Each row is a point. The last column is the point's height on a tilted bowl or saddle (a function of degree 2), plus a little noise. Along how many of its main directions does it bend up, bend down or stay straight?

Points:
[[ 2.0 -3.5 -0.5 -5.3]
 [ 4.6 -2.5  1.6 -6.2]
 [-2.6  6.3  5.9  2.5]
 [-0.8  0.3 -1.5 -2.4]
 [-4.1 -0.1 -3.8 -2.7]
 [-1.4  1.5  4.1  0.2]
 [-1.1  0.1 -2.3 -2.3]
 [-4.7  3.5  5.8  2.0]
 [ 2.4  1.2  1.7 -2.7]
 [-0.6 -1.9 -4.5 -1.7]
 [ 8.2  6.8  3.5 -8.5]
 [ 2.4 -0.1  6.1  0.5]
 [-6.1  1.5 -1.9 -4.5]
 [-3.7  7.5 -4.0 -4.9]
 [-4.3  8.1  4.9 -0.5]
 [ 1.2  8.8 -2.2 -6.1]]
Directions: 1 up, 2 down, 0 straight

Points (24 x 5):
[[-1.4  5.0  2.3 -4.0  1.7]
 [-5.5 -0.5 -2.5 -2.2  1.0]
 [-4.8  2.5 -3.4 -4.3  0.7]
 [-1.7  2.1 -0.5  2.4 -0.8]
 [-1.4  0.5  3.0  2.8  0.1]
 [ 1.0  1.8  1.2 -1.6  1.0]
 [-4.7  6.2  4.9  0.3  0.8]
 [-1.5 -0.1  2.0 -1.7  1.1]
 [ 7.4 -5.1  2.8  0.9  8.2]
 [ 1.8  4.0  1.1  3.4 -0.6]
 [-0.9  2.3  1.4 -9.1  4.2]
 [ 7.8 -7.5 -3.2  4.7 11.0]
 [ 8.2 -2.0  2.4 -8.1  9.4]
 [10.4  9.8 -5.8 -5.0  2.5]
 [ 1.2 -2.6  1.5 -2.8  2.6]
 [ 2.6  4.6 -4.4  5.0 -1.1]
 [-4.3 -2.7 -1.7 -2.7  1.4]
 [ 2.8 -0.5 -0.4  0.2  1.7]
 [-1.1 -0.7  2.1 -2.3  1.5]
 [ 0.4 -0.2  9.0 -0.9  4.1]
 [ 4.7 -5.7 -1.5 -1.0  5.3]
 [-3.5 -3.5 -4.3 -6.6  2.0]
 [ 4.1  0.4  3.0  5.0  2.3]
 [ 7.5  4.8  1.9  1.0  3.4]]
Directions: 2 up, 0 down, 2 straight

Points, 39 rows:
[[  4.7   7.2   1.7   0.1   1.4   0.8  -1.4]
 [-10.3  -3.5   0.1   0.6   5.8  -0.1  10.4]
 [ -6.5   0.6   0.3   3.9   4.8   0.4   3.6]
 [  5.2   4.2  -2.8  -6.3  -3.2   2.9  -4.4]
 [  0.4  -1.9   2.2   3.3   0.6  -3.2   0.7]
 [ -0.9  -2.2   4.6   7.5   1.1  -1.5   2.6]
 [ -4.4   1.7  -0.8  -2.0  -6.6 -10.8   6.5]
 [ -8.5  -0.6   0.8   0.2  -0.4   3.3   6.1]
 [ -0.1 -11.0   5.7  -0.2   0.8  -0.9   5.9]
 [  0.2  -3.7   1.8  10.3  -0.3  -5.9   4.0]
 [ -1.9  -0.3  -4.4  -2.8  -2.4   4.1   0.3]
 [ -7.5  -0.2   2.8   3.7  -3.0   0.2   6.7]
 [ -0.5  -1.6  -6.4   5.0  -2.8   2.6   5.5]
 [ -1.6   4.9  -4.2  -8.9   3.0  -3.6  -3.0]
 [  5.4   0.1   2.8  -6.9  -4.6  -3.3  -2.9]
 [ -2.7   7.4  -3.0   2.3   2.9   1.7  -1.7]
 [  0.4  11.4   3.2   0.0   4.1  -0.1   4.0]
 [  2.7   0.7  -2.3  11.0  -3.0   0.0   4.4]
 [ -1.6  -5.4  -1.4   4.2  -9.0  -1.7   7.4]
 [  9.7  -7.6   6.4  -1.1   4.1  -2.8  -1.7]
 [  6.4   3.3   1.9  -3.7   3.4  -0.7  -4.3]
 [ -5.8   2.2  -2.3   2.4  -0.3   3.9   2.1]
 [  1.5   5.2  -0.3  -1.9  -0.8  -0.8  -2.1]
 [ -3.1   1.7  -4.7  -4.0   8.2   0.4  -3.2]
 [ 11.0   0.1   0.6   1.0  -3.6  -1.9   1.4]
 [ -1.3   5.3   4.7  -3.2  -2.9   4.1   0.0]
 [  2.5   2.1   1.3   3.7  -5.1  -1.0   0.8]
 [  2.0   1.6   2.5  -0.1   1.9  -1.8  -1.6]
 [  2.2   5.4  -1.8   6.8  -2.6  -0.3   0.7]
 [  2.5  -1.4   0.7   0.9   1.8  -1.6  -1.6]
 [ -3.3   2.0   3.0  -1.5  -3.5   3.0   1.2]
 [ -1.9   2.1  -1.3   4.1  -5.8   2.7   1.7]
 [ -1.7   3.3   9.0   4.6  -5.7  -2.5   7.1]
 [ -2.3   1.9  -0.9   6.4  -7.3   1.7   3.1]
 [ -7.5   2.6  -4.9   2.2  -6.1   2.5   4.2]
 [ -0.6  -6.9   0.8  -0.9  -0.6  -1.6   3.4]
 [ -1.0   2.8   2.6   2.6  -1.8  -2.1   1.5]
 [ -6.0   2.4   0.8   6.7  -3.2  -0.8   4.8]
 [ -1.6   4.7  -0.4   2.1   0.5   4.3  -1.6]]
Directions: 2 up, 0 down, 4 straight

Points (43 x 7):
[[ -4.2   3.6  -4.3  -7.5  -4.3   4.4   6.5]
 [ -4.0   1.5  -2.7  -0.8   0.3   0.5   1.6]
 [  2.4  -0.4  -3.6   1.4   5.3   4.3   1.5]
 [ -4.8   0.1   1.7   5.4  -4.6  -3.4   4.7]
 [ -2.3  -2.4  -2.8  -4.0  -1.4   7.0   5.9]
 [  2.2  -7.2   2.5   0.4  -0.4   6.6   2.6]
 [  0.3   0.3   4.9   0.4  -5.1   4.4   3.3]
 [ -0.7  -3.1   0.0   1.6   0.0   0.4   0.2]
 [ -4.1   3.6  -1.2   7.5  -2.4  -0.7   4.5]
 [  3.8   0.0   8.3   0.8   1.9  -0.1   1.9]
 [ -0.1  -3.5   2.4   4.4 -10.2   8.9  11.3]
 [ -3.5   5.6   3.1  -2.3  -0.2   1.9   1.8]
 [ -4.8  -3.8  -2.3   2.3  -1.6  -2.4   3.7]
 [  5.9  11.0  -1.8   1.1   3.7   3.2   3.9]
 [  4.6   3.3   2.3   0.1  -5.2   1.7   1.2]
 [  7.7   4.8  -5.0   4.0   2.5  -3.5  -0.2]
 [  9.1   0.6   1.4   3.5  -1.2   1.4   0.8]
 [ -3.6   2.1  -2.9  -3.0  -4.9   5.5   5.1]
 [  3.9  -8.4  -0.2  -4.0   4.6  -7.3  -0.1]
 [ -0.2   5.2  -3.5  -1.6  -2.7  -5.4   0.3]
 [  1.8  -3.8   4.1  -3.9  -0.7   1.4   1.1]
 [  0.8  -1.3   0.0   3.7   3.5   0.5   0.0]
 [ -3.1  -6.1   4.9   9.0   5.4   1.0   3.0]
 [ -0.3   1.8  -4.8   3.1  -0.3   0.4   1.4]
 [  2.7   3.5  -2.1  -3.4   4.2  -4.4  -1.2]
 [ -1.0   2.2  -0.6   2.7   2.9   1.6   0.9]
 [ -2.7  -2.3   4.3  -8.6   2.1   1.4   4.7]
 [ -4.8   6.3  -1.5   1.1  10.7  -6.0   8.0]
 [ -0.1   0.7  -1.1   1.9  -4.9  -3.9   2.0]
 [ -5.9   2.0   0.7  -8.5   4.4  -0.7   5.9]
 [ -0.2  -1.0  -4.5   3.3  -4.9  -3.6   3.5]
 [  2.1  -0.8   4.9   6.9  -4.5   5.9   5.8]
 [  4.6  -4.3  -5.0 -10.8  -2.7  -3.4   2.8]
 [  0.0   4.8   3.7   4.3  10.3   4.6   8.0]
 [ -2.6  -4.0  -2.2  -2.9   1.1   5.8   4.3]
 [  6.7  -2.9   0.6  -0.7   1.8  -1.1  -2.5]
 [  3.1  -1.8  -3.1  -6.8  -2.4   2.5   1.2]
 [ -2.4   4.2  -1.1  -4.2   1.0  -4.6   1.1]
 [  0.6  -2.3  -1.9  -5.2   0.4   1.9   0.7]
 [ -2.8  -2.4  -2.7  -3.9  -4.1   2.4   4.2]
 [  9.1   4.3   7.1  -2.4  -6.4  -0.7   5.6]
 [ -6.5  -5.4  -3.1   3.4   3.1  -0.7   4.6]
 [  3.0  -3.8  -0.4   0.4  -5.2   3.5   2.7]]
Directions: 4 up, 0 down, 2 straight
